Every row gives one point. A path goes straight from each point to the next, and from the last back to the first. The post is the endless flat space through its rows: a point in 2 columns, a line in 3, a plane in 4, and so on, so that a path can go around it. How many times does the path go around the post? Going back the other way cancels.
(in the rows, 128 means zero)

Post (2 x 3):
[[111 148 135]
 [153 154 101]]
Path, 30 rows:
[[153 160 132]
 [147 114 106]
 [ 99 123 105]
 [125 156 107]
 [160 179 104]
 [121 156 140]
 [165 130  91]
 [145 138  90]
 [109 160 118]
 [ 99 170 146]
 [113 162 174]
 [141 138 116]
 [142 130 110]
 [204 156  76]
 [169 169 100]
 [103 170 118]
 [ 80 135 132]
 [ 90 109 142]
 [103 143 151]
 [139 168 128]
 [145 169  99]
 [149 151  91]
 [116 126 122]
 [161 145 106]
 [171 164 100]
 [ 83 174 163]
 [157 154  84]
 [129 143 109]
 [108 172 132]
 [137 194 133]]
Times around: 0

Post:
[[144 152 169 132 123 169 131 124]
 [137 104 179  96 105 106 134 148]
 [132 138  89 135 163 123  86 137]
 [125 114 171 126 123 158 176 113]
 [113  89 155 165 109  70 156 114]
 [145 160 124 113 162 118 106 148]
 [136 141 157  99 112 122 162 126]]
Path, 29 rows:
[[131 155 144 144 140 143  88 129]
 [141  70 171 120 106  83 105 136]
 [161  98 187 145 117 120 161 130]
 [132  93 137 155 156 122  94 156]
 [110  99 216 101 101 137 197 151]
 [125 129 133 151 134 111  82 132]
 [129 128 158 132 170 137 121 124]
 [124 136 148 124 132 143 119 126]
 [114 153 138 134 172 144 188 137]
 [133 133  94 152 108 131 132 108]
 [143 110 171  81 133 105 169 142]
 [110 120 150 177 106 123 153  79]
 [126 157 160 159 143 167 108 115]
 [116  98 179 118 100 120 159 158]
 [144 108 101 164 133 108  98 157]
 [156 110 207  52 102  87 155 163]
 [138 136 117 121 143 124  59 133]
 [102 112 111 122 124 117 112 122]
 [107 146 145 133 123  99 135 136]
 [106 110 163 120 144 163 144 104]
 [135  91 158  98  75  85 138 112]
 [161 153 167 101 115  84 119 155]
 [129  89 180 134 126  96 167 158]
 [118 140 160 121 130 138 135 134]
 [113  75 183 125  84 135  83 132]
 [153 131  81 139 177 122  25 129]
 [174 159 120 155 161 168  88 140]
 [125 110 198 134  95  88 198 147]
 [102 133 159  88 162 140 174 153]]
Times around: 1

Post (11 x 12):
[[100  92 147 186 142 123 162 102 142 145 131 129]
 [152 143 109 105 102 125 126 116 107 140 116 132]
 [129 166 115 173 109 103 148 138 154 124 134  67]
 [ 98 138 133 138 151  82 152 104 173 122 123 129]
 [168 123  81 127  94 122 155 168  99 106 124  78]
 [125 125 143 154 166 130 110 111  91 170 115  97]
 [109 115 132 143 153 137 134 121 171 114 125 147]
 [139 160  91 150 135 123 129  91 136 141 120 114]
 [132 177 126 138 163 109 143 104 110  96 145 133]
 [157 117 133 151 104 124 153  75 156 160  85 125]
 [126 158 109 125 143  95 164 169  92 152 105  98]]
Path (26 x 12):
[[124  40 105 130 111 117 146 110 142 103  83 147]
 [164 156  47 194 184 136 128  78  60 169 117  84]
 [133 151 170 129 111  87 159 134 164 137 147 135]
 [141 141  96 131 127  92 140 152 124 123  94 127]
 [133 167 124 113 149 100 170 149  86 132 133 144]
 [151  81  99 167 132 131 144 115 122 144 151  90]
 [150 133 133 112  81 109 134 100 137 153 110 148]
 [126 142 117 153 189 154 130 156 140 146 133 117]
 [148 140 111 136  91 103 173  96 147 145  98 111]
 [114 136 197 181 135  96 191  92 154  98 125 131]
 [138 147 149 117 124 129 125  64 148 139 136 116]
 [174 181  69 148 128 111 184 140  43 102 159  86]
 [128 141 113 150 175 127 175  99 109 156  86  90]
 [134 143  94 112 106  93 180  81  88 152 114 128]
 [144 111 109 159 135 129 171 127 141 142 144 110]
 [172 152  77 122 122 118 133 166 151 109 131 103]
 [111 170 156 153 120  69 118 164 125 100 120  72]
 [177 131  74 113  95 168 134 154 145  49 105 116]
 [150 112  65 159 139 167 115 102 109 168  88 138]
 [148 164 113 182 176 159 162 150 120 161 127 140]
 [141 105 161 155  87 110 170 147 153 151 101 110]
 [152 142  99 147 158 150  98 165 104  99 107  87]
 [116 133  86 166 151 100 152 103 139 131 103  75]
 [147 182 152 143 167 148 137 129 118 139 112  77]
 [171 123  88 146  53 124 153 133  97 173 129  83]
 [128 145  94 175 180 114 123 157 129  90 131 104]]
Times around: 1

Post:
[[162 137 145 127 117 146 117 114 185 134 170 137 196 110 101 127 137 114]
 [141 101 144 161 140 121 143  94 113 150 106 172 101 118 118 115 108 109]
 [123  70 114 103 154 130 187 111 130 106 101  91 141  94 137 130 106 106]
 [142 144 134 129 129 146  83 106 158 108 140 137 126 128 108 101 127 152]
 [177 124 148 132 144 151 110 109 130 110 142  89 177 142 111 141 111 148]
 [111 101  94 166 155 145 168  91 116 110 137  97  73 104 127 167 108 103]
 [101 116 123 119 169 137 198  99 127 126 120  78  81 141 151 136 116 120]
 [128 120 146 121 129  89 162 124 108 127 105 116  91  92 121 144  75 126]
 [116  77 127 145  92  93 142 128  95 153 124 177 107 137 104 142 120 105]
 [140  82 133 133 160  68 151 149 108 126 113 158  92 135 107 134  76 100]
 [147 109 133 130 138 139  99 124 164 155 151 123 145  94 148 130 120 117]
 [129 104 120 135 140 101 186  98 120 105  99 122  95 122 171 148 135 122]
 [139 114 116 133 127 138 165 109 148 120  81 106  84 123 124 154 100  91]
 [128 152 135 137 148 141  80 103 137 128 139 166 160 136 115 156 118 129]
 [153 126 147 122 132 169 133 140 156 124 132 147 156 115 107 151 129 136]
 [153  93 114 121 133 133 123 115 186 150 121 129 169 119  91 146 136 141]
 [167 141  91 122 151 151 131 128 145 138 136 127 181 129 122 119 129 132]]
Path:
[[ 90 116 166 134 117  94 134 137 113 114 156 125  77  70 110 175  99 131]
 [127 129 171 129 140 118  85  94 142 138 121 145  66  84 133 156  85  83]
 [199  73 200 168 111 130 108  94 137 135 147 159 120  61 136 140  96 132]
 [175  56 144 122 121 133 132 113 179 149 135  90 198  97  78 138  86 105]
 [115  90 121 109 146  54 163 117 110 128 101 112 148 137 165 117  99 134]
 [128  55 118 143 151 183 215 100 163 115 130 117 162  81 102 140 146  85]
 [122 116 123 138 140 136 138 107 186 127  87 113  10 125  95 130 130  97]
 [170 122 144 115 162 136 144  92 161 145 129  94 141 112 122 121 129 121]
 [163  87 130  86 128  97 151 130 147 135  88 124 201 119 106 172 111 102]
 [104 106 141 136 161 142  99  61 132 135 143 111  92 124 146 126  99 100]
 [136  99 123 123 157 103 137 108 119 110  87 165  58 114 103 133  97 134]
 [149 106 108 153 149 129 158 138  84 149 125 138 139 142  96 169 113 111]
 [172 102 111 125 126 129 157 148 151 100 105  94 141 145  63 154 116 154]
 [117 156 190 129 132 114 120 110 111  86 136 114  97 132 121 124  74 120]
 [ 83 117 153 136 101 108 150  94 141 113 110 127  74 102 154 163 160 116]
 [134  80 101 151 146 115 147  87  84 173 103 127  89 120 143 126 112 100]
 [153  95  85 108 115 141 165 119 136 172 130 106 123 100  98 127 101 121]
 [166 127  88 131 166  56 180 148  83  96 107 151 129 177  96 145  73 136]
 [159 119 198 147 148  68  97 154  33 129 102 223 196 127  97 148  37 123]
 [103 104 162 188 121 131 125  81  99 171  87 138  94 137 134 186 122 120]
 [130 114 139 166 164 154 117  95 143 130 117 156 137 122 119 101  80  94]
 [109 115 102 119 132 131 168  80 201 163 126 132 115 134 145 167 124  96]
 [158  51  85 121 130 151 210  80 114 111 121 102 141 146  83 122 149 144]
 [141 143 134 112 113 124 165 115 126 128 106 119 108 133 104 114 136 125]
 [116 117 135 150 166 163 132 120 143 145  91 115  78 123 132 164 108 106]
 [178 103 108 127 173 167 197 146 209 128 131  98 170  80 111 147 123 111]
 [101  89  59 178 119 166 150  80 152 141 128 114  70 110 130 174 118  69]
 [157 131 203 123 121 156 119 108 133 159 129 146 142  86 123 148  83 132]
 [143  77 107 133 137 114 138 128 138 140 126 109 130  89 101 137  76 137]
 [ 68  74  97 167 203 165 139  88 123 119 148 115  63 123 129 153 124 133]]
Times around: 1

Post:
[[140 109 157 137 131 143 161 129 133 130 128 110 101 147 118  94 136  96]
 [108 135 162  56 126 129  74 109 117 104 148 137 114 122 125 174 130 142]
 [ 91 127 138 109 140 137 106  91 136 132 139 161  81  97 126 167 140 126]
 [ 95 100 129 131 154 130 168 132  74 128  94 123 106 140 135 112 116 100]
 [ 99 108 137 153 114 109 156 120 104 156  74 146 147  82 160  87 147  98]
 [ 93 116 151  92 125 132  77  69 108 126 175 145 136 153 105 171 128 102]
 [128 123 101 157 158 148 156 180 123 132 118 128 144 123 141  84 110 104]
 [ 89 155 154  85 125 105 107 114 145  75 148 155 104 127  97 208 118  91]
 [115 143 155 176 142 126 150 117  99 134  88 157 125 112 189 105 137  89]
 [142 130 124 151 169 128 183  98 128 154 107 108 124 111 127  98 103 128]
 [ 91 185 107 114 150 121 119 123 133 146 123 116 109 109 108 163 175 147]
 [115 140 120 155 119 158 162 125 135 127  63 126 106 136 121 137 106 118]
 [127 106 124 147 126  93 162 141 131 157 106 130 121 148 181 100 123 116]
 [124 148 103  73 130 125 100  79 118  94 160 131 108 125 113 167 164 126]
 [129  87 145 136 168 130 138 167 146  98 119 138 155 159 112 146 138 106]
 [102  94 137 173 127 141 190 114 105 120 114 124 138 128 144  86 117 142]
 [104 147 123 158 149 106 126  96 123 141  79 144 112 107 143  59 140 130]]
Path:
[[154 146 123 134 212 126 128 161 132 118 110  98 143  96 119 130 155  90]
 [126 151 157 143 166 138 142 158 141 130 144 118 130 163  97 165 105  92]
 [ 37  92 204 141 143 111 135 111  75 121 146 153 164 145  88 126 153  84]
 [110 122 107  89 138 154 138 149 113 184 102 115 109 124 113 164 162  48]
 [103 158 150  57 145  93  90 190 155  70 158 128  92 173 150 205 169  88]
 [ 94 104 136 110 152  94 113 153 147 118 159 165 144 131 132 134 139 113]
 [117 116  98 122 140  86 131 126 130 126 160 149 135 145 127 130 174  95]
 [110 121  86 161 142 134 131 128 134  91 169 134 168 133  87 137 140 126]
 [ 96 158 159 175 139 107 146 137 137 144 108 139  96 146 196 160 156  94]
 [113 152 113  82 151 152 116 115 114 119 144 120 166  98 113 132 136 145]
 [ 86 153  41 106 137  81 113 196 132 116 110 176 155 147 142 139 130 162]
 [150 166  96 129 122 121 117 109 121 174 137 115 114 119 145  94 182 111]
 [136 146 152 114  98  75 121  57 108 172 124  97 130  62 149  67 156  99]
 [ 52  98 178 149 150 113 143 128 119 104 143 163 135 102 170 152 123 110]
 [ 87  86 162  82 157 131  99 168  95 122 139 185 130 122 174 147 143  65]
 [134 137 175 114 101 118 103 155 151 102 135 153 128 163 126 131  92  66]
 [127 163  85 145 128 104 160 131 104 156  65 112 178 100 130 150 154 137]
 [ 95 149 140 159  96 137 183  80 113 115  71  75  70 154 127 115 100 130]
 [102 134 109 117 142 120 101 122 102 195 127  90 187 134 181  62 179 160]
 [160 145 143 105 133 112 112 148 173 166 124 139 138 149 169  74 139 137]
 [113 107 101 125 121 129 199  85 150 119 128 147 115  90 103 185 102 108]
 [ 93 124 139  90 148 104 135 135 152 110 108 141 115 121 121  99 116 117]
 [ 92 105 134  98 127 113 116 100  82  83 109 138 133 120 156 150 124 102]
 [164 175 147 131 220 137  85 163 128 181 144 116 117 108 135  99 149 115]
 [143 149 126  60 112 123  92 163 116 135 102 159 102 166 118 173  81  43]
 [ 99 113 126 113 130 174 175 193  93  78 126 149 143 152 155 177 157 114]
 [ 58 107 134 140 122 128 119 127 156  71  84 143 119 164 107 159 162 111]]
Times around: 1
